Each row is a point. The points of each table are mixes of a few directions, plus a little noise. How many directions does each table use, and how many do they share? Where both have some left over, give the other angles between the two spaces (their principal angles), to ten degrees, smallest first.

First:
[[-10.7  23.3]
 [  7.8 -17.4]
 [  6.4 -13.6]
 [-15.1  33.8]
 [  9.0 -19.5]
 [  5.4 -10.9]
 [ -2.5   6.0]]
Second (5 x 2):
[[ -0.1   0.0]
 [  2.7  -1.9]
 [ 22.8 -16.3]
 [  5.6  -4.1]
 [-31.3  22.3]]
Directions: first 1, second 1, shared 0; angles 30

First (7 x 3):
[[ -9.9 -25.4 -31.9]
 [ -2.4  -6.1  -7.8]
 [  0.9   1.4   2.1]
 [ -4.1 -10.1 -12.9]
 [ 11.8  29.3  36.3]
 [ -0.4  -1.4  -1.7]
 [  5.1  12.7  16.0]]
Second (7 x 3):
[[ 12.7   4.5  -4.1]
 [ 21.5  -2.4 -22.7]
 [-11.1   3.1  14.5]
 [-33.7  -2.4  26.2]
 [  7.9  -7.5 -18.8]
 [ 19.8   4.5 -10.3]
 [-17.0   0.0  15.2]]
Directions: first 1, second 2, shared 1

First, 8 rows:
[[ -8.0   7.1  18.7  29.3 -33.0   3.6]
 [ -7.3 -13.5   9.0  13.5 -26.2   0.9]
 [  2.1  18.6 -13.2 -22.5  24.2  -2.4]
 [ -0.6  12.9   7.1  11.7  -5.5   1.9]
 [  1.9 -30.6 -12.3 -19.6   8.9  -3.3]
 [  5.0 -25.4  -6.0  -7.6   7.6  -1.3]
 [ 14.7  37.5   5.4  13.4  28.1   3.9]
 [ -8.1  -6.7  -9.0 -18.0  -4.2  -3.4]]
Second (9 x 6):
[[  8.0 -12.8  13.1  26.0  -6.3   3.8]
 [ -9.2  14.6 -15.0 -29.7   7.3  -4.4]
 [  3.9  -6.2   6.4  12.6  -3.0   1.8]
 [ -8.0  12.7 -13.0 -25.7   6.3  -3.8]
 [ -8.2  13.0 -13.4 -26.5   6.5  -4.0]
 [ 15.0 -23.7  24.4  48.3 -11.8   7.2]
 [ -1.7   2.6  -2.8  -5.4   1.4  -0.8]
 [ -9.9  15.7 -16.2 -31.9   7.8  -4.7]
 [ 10.0 -15.9  16.3  32.3  -7.9   4.8]]
Directions: first 3, second 1, shared 1
